Each row of a before or after table is a point. The points were changed in one or more steps. Then noise was added and the rows were shuffled. The steps act on columns, c1 being the first. What was done? A step turns or swaps two columns, mirrors them in a line or flattens them onto one, adds a multiple of one to another, or multiplies or shifts one. Angles are multiples of 10 degrees, from the lower column toward the higher: turns from -170 to 170, lines from 10 to 170 but not 90. Use the fewest steps. Two steps may share a column if one is a turn and the other turns, adds or multiplies; they go together, in the order done. Otherwise the lowest column goes first.

Before (14 x 2):
[[ -6   3]
 [ -9  -3]
 [ 57 -20]
 [-16   1]
 [ -9 -13]
 [ 24   4]
 [ -8  23]
 [ -4 -19]
 [ 26  -6]
 [ 15   0]
 [ 23  12]
 [ 23  10]
 [ 17  -3]
 [ -1 -12]]
After, 14 rows:
[[ 26   9]
 [  7 -18]
 [  4 -11]
 [ -2 -17]
 [-19  17]
 [-15  -7]
 [ 60  11]
 [ -7  -1]
 [ 13   7]
 [ 14  21]
 [ 17   5]
 [ 15  20]
 [ 19  15]
 [ -7  -8]]
Steps: turn c1 and c2 by 30 degrees

Before (12 x 6):
[[ -6   0   8   6  20  14]
 [  1  -9   2 -13  20  14]
 [-12  -2  23   1   7  19]
 [ -7 -12  19  -4  15   8]
 [ 13  18 -12   1   6  -7]
 [ 22  10   3  12   3  -8]
 [ -1  12   3  24   1 -14]
 [  2   1  26   1  12  10]
 [ -9   1   5   5  23  10]
 [ 17   0 -13  13   4  -6]
 [  0   0   2  -6  17  -6]
 [ 13   6 -12  -1  -4  -5]]
After (12 x 6):
[[-12  -8  23   1   2   3]
 [  2 -13  26   3  -4  -9]
 [ -1 -17   2 -15  -3  -7]
 [ -1 -22   4 -33   6  12]
 [ 18  -4 -12  32   0   3]
 [ -7 -21   9  15  -3   8]
 [ 22  -2   3  30  -9 -11]
 [ 12  -3 -13   3 -17   2]
 [-10 -22   5  13  -6   7]
 [ 13   5 -12  -2  -6   3]
 [  0   2   4  60 -12 -15]
 [ -8 -16  20 -10  10  -4]]
Steps: mirror c2 and c5 in the line at 140 degrees; add -0.7 times c3 to c6; multiply c4 by 2.5

Before, 11 rows:
[[ 12 -19  13  -3 -32  36 -19   3  -8 -29  23]
 [  7  11  14 -39   8 -37   1 -42 -20 -12  34]
 [ -1  20 -21 -26  20  26 -53  33  13  18 -12]
 [ 14  34 -16   1 -31 -47  -4 -22  60  13 -39]
 [  5  11 -20   6 -40  19  19  -6 -11 -44  35]
 [ 14 -20 -29 -15  16   0   5 -26  13  11  38]
 [-28  22  35  25 -21   7  -5  -9  -9  -3  43]
 [ 26  43  12  20  -7  27  -5   7  -8   6 -24]
 [ 31  -3  -7  -3  20   3 -47  -3 -20 -21  15]
 [ -3  45  25 -17   1  28 -38  -1  42 -11  40]
 [ 34   0  25  29 -30 -36  16  15  18  11  19]]
After:
[[ 14 -22 -18   8 -17 -21  -7 -26  11  13 -41]
 [ 29   0  -3  23  12 -13  17  -6 -19  22  -7]
 [ 10  11  34  38   5 -24  -5 -37 -23  13 -29]
 [ -1  23 -33  43 -26  10  18  32  13  12   6]
 [ 26  44 -11 -15  -8   6   4   7  -5 -12  34]
 [-25  24  18 -23  11 -53   4 -10  -8 -23   4]
 [ -3  45  -6  28   5 -55  13  -7  44   2  13]
 [  8  13 -27 -10  54 -30  -6  -4 -12 -24 -15]
 [ 36   2  44 -34   2 -20   0  13  18 -29 -15]
 [ 14  35  26   3  -4  57   0 -22  58 -31 -13]
 [ 17 -17 -19  10  39 -34   3   6  -8 -17  21]]
Steps: turn c3 and c6 by 50 degrees; turn c6 and c11 by 120 degrees; turn c4 and c7 by 160 degrees; multiply c7 by 0.4; turn c5 and c10 by 110 degrees

Before, 14 rows:
[[  8   7   0   3  24   1  -5 -15  -3   3 -16 -14   2   6 -15 -11   5  -3]
 [  5  10  11  20   9 -17  24   2   5  -2 -10   6   9   1   2  13  10 -12]
 [  9   2  -2 -10   4  -4  -8  -8  13  -6   2  -8  10  -5  14 -18  -2   4]
 [ -2  -2   1 -10  10  -1   1  -1  -1   0   7   8  -1   6   4  -2   4   5]
 [ -1   9 -10   8   9   2   3  -9   6  11   0  -6 -12  -3   7  -2   8  -4]
 [ 28   2  -4  13 -21  17   2  -3  29   7  -4   9   1  11   0 -17  -9   7]
 [ 14  -4  -3   2  -7  15  -2 -11  -8  15   2   4  -4  16  12  -4   1 -11]
 [ -7  12 -10   0   3  15  10  26  -2  -7   5  -6   8   5  -2  -2 -14   1]
 [ -5   7   0   6  -5 -17   5 -10   6  12   2   7  11  -5  11  -7  12  16]
 [  3  -1  -2   1   5   5   9  16 -10  -3  -9   1 -11  17  20   0  -3   3]
 [ 12   2 -13   1  21  -7   0 -15   5   1  15  -8  18   1  16   5  -3   1]
 [  3   8  -4   7 -13  12  -3   3   4  -3   7  -2  -4  24 -11  11  12  -2]
 [  6  -3   5   9 -15  -5  -1 -20   7  -4   5  11  -1   3  13  12   1   5]
 [ -5   2   8  10   2   0 -17  -1   4   7   9   4   2   5   5  -7  -1  -1]]
After:
[[ -4  -5  -3   6  -3 -16   5 -10   6  12  12  13   3  -7  33   9  12  15]
 [ -1  -3   5 -10   9  -2   1  -1  -1   0  -2  10   6  10  12  -2   4   4]
 [  9 -10  15   1  20   0  -5 -15  -3   2   2 -19 -16   9 -45   9   5  -3]
 [ -7   0  10   0  -4  14   9  25  -3  -6   7   5   5   8  -5  13 -14   1]
 [ -4  -7  -6   9   6   1 -18   0   4   7   4 -14  10   9  15   4  -1  -2]
 [ 12   4  25   1   7  -6   1 -15   5   1  18  -8  14   1  48   1  -2   0]
 [  5  15  -2  19  14 -15  22   1   6  -2   9  30 -10   2   7   7  10 -12]
 [  6  12 -14   9  -7  -5  -2 -20   5  -4  -1  10   5   5  38  -5   1   4]
 [  8 -17   5 -10   2  -4  -8  -7  12  -6  10 -16   2  -7  43   5  -3   4]
 [  4  12  -4   6 -12  12  -3   3   5  -2  -3  -5   7  39 -32   7  12  -2]
 [ 14  -5  -3   1  -7  16  -2 -11  -7  14  -3   0   3  26  36  -3   2 -11]
 [ 28 -17 -11  13 -18  17   3  -4  29   7   1  11  -3  17   0   5  -9   6]
 [  3  -1   5   2   1   6   9  16 -10  -3 -11  10  -8  26  59   0  -3   3]
 [ -2  -1  13   9   1   2   4  -9   7  12 -13  -4   0  -5  21  10   8  -4]]
Steps: mirror c2 and c16 in the line at 40 degrees; mirror c3 and c5 in the line at 70 degrees; add 1 times c7 to c12; swap c11 and c13; multiply c14 by 1.6; multiply c15 by 3

Before:
[[  4   9 -19   0  -2   3  -2 -12   7   8  -4  -4  14   4  -3  38   7 -43
   -3 -11   7  -6   8  -4  -1  12   8 -13  -2  15 -24   1]
 [  7  31   9  -1  14  14  15  -3   5  11   1  -5  15 -10  11 -18  -7   6
   -6  -3 -21   1   6   5   8  -2  16  -5 -30   9  -5   9]
 [ -8 -12 -15  24  -2   3  12 -32   3   3   5  13   6   6 -13 -16  11  10
  -10  29  -8   1   9   0   6  -4 -10  -2 -45  14   2   5]
 [-14 -12 -15  -4  -2   8   1 -23   9   8   0 -10   5   5  -1 -15 -11  17
  -13  -7  56   7  -6  15 -10   6  11  -9   2 -16  12  -2]
 [ -5   8 -12   8   4  11  -2 -44   6   5 -39  -4   9  -3 -13  -4   8   2
  -21 -11 -20 -12 -13   4  -8 -11  -3 -14 -15 -20   5   4]
 [-18 -17 -13  17  -9  22   2  -2 -18 -48  12  -1  -6 -36 -15 -20  -1   0
   22  -1 -24 -25  10  -1   6   1 -10  42   2 -16   4  10]
 [ -7 -13  -7  22  -7  37 -15 -10   2   6   9  -4  15   3 -17 -18  -2  14
   -6  -8 -17  -5   8  33   1 -10 -10 -17   0 -10  12   3]
 [ -5 -14   2 -31  13   3   0  -5 -10 -60   4  12   4  -2   6  -8   7 -13
  -17   0   0  -9   2   0   0   0  -4  -8   3 -15  15   7]
 [ -3  37 -10   6   8   5  -9  -3   1  -5   9  -8   5  -8   1 -19   2   0
    8  -9  -1   5   2   5   5 -12 -11  17 -11 -17 -10 -30]
 [-16 -15 -13  21  -6   9 -23  -5   1  -9  -4  -5  11 -22 -15 -17  -8  16
   -8  14 -24  -4  -9   2   4  -6  14 -15   1   1   8   0]
 [ -4 -16 -17 -18  -8  28  16 -16  -3   6 -21  -5  12 -36 -13 -18   5  12
  -15 -13 -22 -12  12   3   8  13  -6   4 -10  -8  -2 -11]
 [ -6   0  27   5  -2  25   9 -15   8  -4  -2  -2  14   5 -17  12  -4   4
   -1 -10 -25   1 -17   2   4  -6   1 -13  -4  45   5  -7]]
After (12 x 32):
[[-15 -12 -16   7  -5   9  -4 -28  10   9  -1   6   5   5  -2 -15 -12  16
  -12  57  -6   6  -7  17 -15   5  11 -11   2 -17  12  -2]
 [ -3 -18 -18  10  -6  28  18 -14  -5   4 -20  11  11 -39 -13 -18   3  13
  -16 -21 -15 -14  12   5   5  13  -6   6 -10 -10   0 -12]
 [ -7   1  27  -9  -3  25   2 -15  11  -8  -5   4  14   4 -18  13  -5   3
   -1 -26  -9   3 -17   1   5 -10   1 -13  -5  47   5  -8]
 [  8  32   9  -6  12  13  12  -8   2  10   0  10  15  -7  12 -18  -4   5
   -5 -23  -6   4   4   4   9  -3  14  -5 -29   8  -7  12]
 [ -4   5 -10  -5   3  13  -6 -43   6   8 -39   2  13  -3 -12  -4   8   0
  -20 -17  -9 -11 -12   5  -5 -11  -5 -14 -16 -22   7   4]
 [  6   5 -19   3  -2   6  -4 -15  10  10  -3   3  13   7  -3  38   7 -41
   -5   9 -11  -5   9  -4  -1  10   9 -12  -2  13 -27   1]
 [-10  -8 -17 -29   1   7   1 -29   6   4   3  -8   8   6 -14 -15  12   9
  -10  -8  27   3   9   3  10  -5 -10  -1 -45  12   2   3]
 [ -7 -12  -6 -10  -8  38 -26  -8   2   6   9  -4  16   6 -19 -17  -4  16
   -5 -15  -8  -7   9  35   1  -9 -13 -15  -1 -11  12   2]
 [ -2 -13   0  22  15   5  19  -5  -9 -62   3 -11   2  -2   4  -7   8 -13
  -17  -1   1 -10   4   1   1  -3  -1  -7   3 -14  15   6]
 [-17 -17 -13  -6  -3   9 -29 -11   2 -10  -7  -8  13 -22 -18 -17  -6  13
   -5 -22  13  -6  -9   2   5  -3  17 -14   0   1   8   1]
 [ -1  35 -11   2   7   7 -15   1   1  -1  10   1   5  -9   1 -19   1   0
    5   0 -10   7   2   4   8 -14 -11  19 -10 -17 -13 -32]
 [-18 -16 -12 -15 -10  22  -5   0 -18 -49  11   4  -7 -36 -16 -20   0   1
   22 -26   0 -25  10  -1   4   2  -9  44   4 -18   4  13]]
Steps: turn c7 and c12 by 150 degrees; turn c4 and c7 by -150 degrees; add -0.3 times c27 to c8; swap c20 and c21

Before, 8 rows:
[[  2  24 -14  -9  12   5 -19 -21   2   6   7  -2   8  25 -16  17  35  -6
   -1 -20 -29  13  -8  13  -5   1  11  21 -35  11   4  12  -7 -11 -26  12
   -6 -19 -13  -5 -13  -6   7 -13  20  28  15 -23  16 -20   7   8   4  10
  -15  19  12 -18  -4  -3  26  33 -10  -1]
 [ -3   3 -21 -22 -35  29  24   3  10  28  -7  -5   4   7  22  27 -13  -7
  -13 -12   4 -10  -3  -2  13  -4   7 -21  19 -16  -4   0 -25  16  20  11
    8   8  25  -1   8   2  -4  16  27  18  -6  -2   8  16   8  -6   6   8
    1  16  12 -36  -7  -6   8  -7  15   8]
 [ -5  36 -19  -6  16  -5 -29  -6  24   4  -1  12   3  18 -15   4  43  -5
   11  10 -22  19  -6   1 -25  11   5   5 -24  -8  16   2   3 -11 -21   1
   -8  -5   3  -3   2  -2  16  -3   6   1  21 -24  11 -12  11  20  16   1
   -4  17  -7  -5   1   9  22  14 -11  16]
 [ -1  -8 -16 -11 -42  25   9  21  14  47 -19   5  -4  -2  25  33 -23 -29
  -16   0  10  -1   4  -7  20 -13  -3 -17  32  -2 -11   7 -29  23  13  15
    5   5  22  24   1   3  -2   1  34  21 -11  -2  -7   4  31 -25  -7   6
   15  14   2 -34   7   5  -6   6  29 -10]
 [ 14   2 -16  -3   7  -8   2 -13  -1 -46 -12  -9  -2  -3 -24 -18   8 -10
   -6 -16  37 -23  17  -8  -2  -1   7  14   9   6 -25 -37  40   4   9  15
  -14  13  17   9   5  -2  43   1 -16 -10 -35 -30  34  26 -27 -50   9  25
   12  -8 -17  19  -2  -4 -23   9   8  -5]
 [ -7  11 -13 -21 -35  14  17   8  13  39 -13  -1   2 -15  34  10 -18  -4
  -16  10 -10  -3   2 -13  20  -5   0 -20  31   6  -5  11 -32  15   8  12
   29   3  17  17  -9 -16  -1  11  33  16 -34  10  17   8  16 -10  -9  -4
    6  27   7 -27  13   3  -3   7  19 -22]
 [ -8  11 -34  -9   2  -2 -14  -2   3  -3  10   6   4  18   2  12  26 -19
   13 -11 -23   1 -23   6   0  11  -3  20 -14   2   8  -4   3 -19 -23  -6
  -12 -15 -19  -3 -14 -14   5   4   9  26  14 -26  16  -8  10   2  11   7
  -15  12   0   5   7  -7  34  12  -8  16]
 [ 24  -4 -11 -11   5 -20  -6  15 -11 -24  -5   4   3   2  -5  -9  22 -10
    3 -10  60  -8  24  -7  12  -5   9   5   5   1 -19 -27  25  19   9  12
  -12   8  22  -2   0 -18  39   7 -10 -11 -36 -21  14  18 -28 -27   5  12
    2   1 -14   0  -2  10 -20  -1 -17   2]]
After, 8 rows:
[[ -4  37 -20  -5  17  -5 -29  -6  26   6   1  10   1  -5  25   4  44  -6
   11  11  21  17  -8   0 -25  11   4   4 -25  -7  17   3   2 -11 -20   1
   -7  -4  10  -4  -9  -3  16  -2   5   1   8 -25  10 -11  12  19  16   2
   -4  16  -8  -7   1   9  29  14   6 -16]
 [  2  26 -15  -9   0   5 -21 -23   2   5   8   0   8  -4  19  18  36  -5
    0 -20  30  12  -9  14  -5   1   9  23 -35  11   4  13  -7 -10 -26  11
   -6 -21  -9  -5   1  -5   6 -12  19  27   9 -25  16 -18   7   8   4  10
  -14  18  11 -18  -3  -3  37  33  17 -12]
 [ -7   7 -13 -21 -23  15  18   7  12  40 -13  -1  -1  -5 -43  10 -18  -4
  -15  10   9  -3   1 -14  21  -5  -2 -17  32   6  -6  12 -30  15   8  13
   29   0  19  16  20 -16  -2  10  34  17 -21  10  17   8  16  -9  -9  -4
    5  27   7 -27  13   5 -11   7  -4  36]
 [ -8  13 -34 -10  14   0 -14  -2   4  -3  10   6   3 -13  13  14  25 -18
   12 -12  22   1 -22   6  -1  12  -3  21 -14   3   8  -3   3 -19 -23  -6
  -11 -16 -16  -2   3 -13   5   4   9  26  -6 -25  16  -8  10   1  10   8
  -14  13   1   6   5  -5  36  12  17  -3]
 [ -1 -12 -16 -10 -10  27   9  22  13  48 -18   7  -4   3 -18  35 -22 -30
  -17   1 -10   0   4  -7  20 -13  -4 -17  32  -2 -11   7 -29  24  12  16
    5   6  21  25  21   3  -2   0  35  21 -19  -2  -7   4  33 -24  -7   6
   17  15   2 -35   7   4  -6   5 -19  42]
 [ 14  -1 -16  -3  -6  -8   1 -13  -1 -47 -11  -8  -1  16 -24 -18   8 -10
   -5 -15 -36 -21  17  -8  -3  -1   7  12  10   7 -24 -37  39   3  10  16
  -15  15  17  10   3  -1  43   1 -17 -10  33 -30  33  25 -28 -50   9  26
   11  -8 -17  21  -2  -4 -18   7  -8  -7]
 [ -2   1 -21 -23   8  28  24   2   9  28  -7  -6   5  -2 -14  26 -13  -9
  -14 -13  -4 -10  -3  -1  13  -5   7 -21  21 -16  -5  -2 -26  15  20  11
    8   7  24  -1   7   4  -5  15  28  17 -18  -2   8  15   7  -5   7   9
    1  15  13 -35  -7  -7   9  -7 -16  35]
 [ 24  -8 -11 -10   1 -20  -5  15 -11 -23  -5   4   2  19 -31  -7  22 -10
    2 -10 -60  -8  24  -6  14  -6   9   5   6   1 -17 -27  24  21   9  12
  -13   8  21  -3 -12 -18  38   8 -11 -12  19 -21  15  16 -29 -27   5  13
    2   2 -13  -2  -2  10 -13  -1   8  -4]]
Steps: turn c2 and c39 by 10 degrees; turn c5 and c64 by -90 degrees; turn c14 and c61 by 50 degrees; turn c15 and c47 by -110 degrees; multiply c21 by -1; turn c41 and c63 by -130 degrees

Before, 8 rows:
[[ 23   5 -11 -30  -8  18  11 -12  -8 -13  14  -9  -5 -33 -17   0  12 -24
    7  18 -11  17 -22 -10   0  10 -25  -2  13   8   8  12  20 -14   7  16
   12  16  20 -14  14  16  -1  19 -15 -21 -12 -32 -10 -17 -30  -6  14 -26
    6 -29  10 -29  -1  24   7  -4 -24  22]
 [ 13 -17   3  12  11 -17 -15   8   9   7  -5  -7  -6   8  22 -12  -2 -20
   21  -3   4   9  19  -8   6  19  -9 -29  13  11  14   4  -2 -11 -16   0
    9  24  10 -14  -9   6  -8 -21   9   4 -25 -15 -14 -14   6   9  -9   5
  -23  11 -13   7   2  12 -12 -20  -5  -3]
 [  2   0  -1   0  10 -21   9  -1  15  17 -10  -9  -9  -1   0   2   5 -13
    6 -15   3   7   5 -22  17  21 -28 -19   9  16   6 -23   0   0 -19  14
    1  28  26 -10  12   7   3 -12  -6   6 -46 -14 -14 -13  10   2  -7  -6
  -20   8 -28   0  -9   9  -6 -25  -1  16]
 [ 12 -24   6   2  15 -14 -27 -16 -15  27 -13  -9  19   0  20 -12 -15  -8
    0 -20   5   6 -12   6   7  13  13  -4  -9  -6   8  -1  21   3  -8 -11
  -10  -8  11  -3   2  -6 -17 -19  -1  16 -14   4 -10   2   6 -11 -34   5
   -2  15  -8  10   4   7  -2 -11   9 -13]
 [ -3 -38   1 -33   7   2 -18 -33 -20 -10  -2  29   2 -18  -6  -7  12  11
  -11  20 -28  -8 -20 -20 -15 -13  17  10  -3   3 -21  31  21  27  19   0
    2 -15 -12   9 -14  -8  35  19  27 -23   3  -4  16  15  10 -32  12  -3
    6 -18  21  -3 -14  29   4  15 -23 -11]
 [ -2 -60   9 -13  19  27  -4 -36 -16  -5  -9  29 -17 -14  -9 -21  20  -9
  -18  29 -27  -2 -21 -11   2  -8   5  17 -14   3 -18  26  16  22   4  12
   12 -15  -7  14 -10  -2  24  26  27 -14   0  -1   6  34  -8 -20  19   4
   18 -32   0  -8 -17  22  20  18 -33   2]
 [ 12 -15  10   2  22  -2 -44  -2   5  27  -4  16  17   9   5 -10 -16   4
   -4  -7  12   7  -2  15   3  20   5 -23  -1  15  11   7  -8  -7  -2 -18
  -12  -9   3 -12  22 -11  10 -24   7  -8   8   1  -8   5  14  -4 -22   6
  -12  -1  -7  13  -7   9  -9 -11  17  -3]
 [  4 -20  26  -1  15  -3 -21   0  -9  14  -6  15   3  12   6  -8 -10 -22
    9  -9  11   5   0  -2   1  15  17 -12 -23  -2   4  12   5   5  -6  -7
   -2  17  19 -19  13   4  -6 -27  -3   5 -17  -4 -19   8  17 -11 -21  -7
   -2   5   0   5 -15  -2 -16  -7   7  -3]]
After, 8 rows:
[[ -3 -38   1 -34   8   1 -18  -1 -22  -9  -3  29   2 -17  -5  -5  16   9
  -12  19 -28 -15 -19 -20 -14 -13  17  11  -2   5 -21  32 -26  27  20   1
    3 -15 -13   8 -14  -8  36  19  28 -22   3  -5  15   1   1 -32  11  -3
    7 -17  20  -3 -15  27   6  16 -24  -9]
 [  5 -20  25   0  16  -4 -21  -4  -9  14  -5  14   3  12   5  -8 -10 -20
    9  -7  13   9   0  -1   1  16  17 -12 -23  -5   4  12  -1   5  -6  -7
   -2  17  18 -21  14   4  -6 -27  -2   5 -16  -3 -19  -6   9 -11 -23  -6
   -3   4   0   5 -15   1 -16  -7   6  -5]
 [ 12 -25   5   3  16 -15 -27 -10 -16  27 -14 -10  18  -1  21 -13 -13 -10
    0 -20   6  11 -11   7   8  12  12  -3 -10  -5   7   0 -17   4  -7 -11
  -11  -9  11  -2   2  -7 -17 -19  -2  15 -13   4  -9  -2   3 -11 -33   5
   -1  17  -8   9   4   8  -1 -11   8 -14]
 [ 23   4 -11 -30  -8  19  10 -11  -9 -12  13  -7  -3 -33 -16   0  16 -24
    7  17 -12  34 -22 -10   1   9 -25  -2  14   8   7  12 -16 -14   7  15
   12  17  22 -14  13  16  -1  19 -17 -21 -13 -31 -10   9 -15  -5  14 -25
    6 -29  10 -28  -2  20   7  -4 -25  22]
 [ -2 -60   8 -14  19  28  -5   5 -16  -4 -10  29 -17 -16  -8 -21  22  -8
  -18  29 -27  -6 -21 -12   3  -7   5  17 -13   3 -18  27 -26  22   3  11
   12 -15  -8  14 -11  -2  24  25  27 -13  -1  -1   6  12 -20 -19  18   5
   17 -31  -2  -8 -18  17  20  18 -33   0]
 [ 13 -18   3  11  10 -18 -15  -4  10   7  -7  -7  -7   8  22 -12   2 -20
   21  -3   3  16  20  -8   8  20  -8 -30  13  10  15   5   5 -12 -17   0
   10  24  11 -15 -10   5  -9 -22   9   4 -26 -15 -15  -6  10   7  -9   5
  -23  11 -13   7   2  13 -12 -21  -5  -4]
 [ 11 -15  10   3  22  -2 -44   7   4  26  -4  16  17   9   6 -11 -14   3
   -4  -7  11  14  -2  14   4  20   6 -23   0  15  12   5   1  -6  -1 -18
  -12 -11   4 -11  22  -9  11 -24   8  -8   8   3  -8  -7   8  -4 -22   6
  -11   0  -7  14  -8  12 -10 -11  16  -3]
 [  2   0  -1  -1  11 -22   9   0  15  16 -10  -9  -9   0   0   2   8 -14
    5 -15   4  14   6 -21  16  22 -27 -20   9  16   6 -23   1  -1 -22  14
    1  27  26 -11  11   7   3 -14  -5   8 -46 -12 -13  -7  14   1  -7  -4
  -20   8 -27   0  -9   9  -5 -26  -2  16]]
Steps: turn c8 and c33 by 120 degrees; multiply c33 by 0.7; turn c17 and c60 by -10 degrees; multiply c22 by 2; flatten c50 and c51 onto the line at 120 degrees
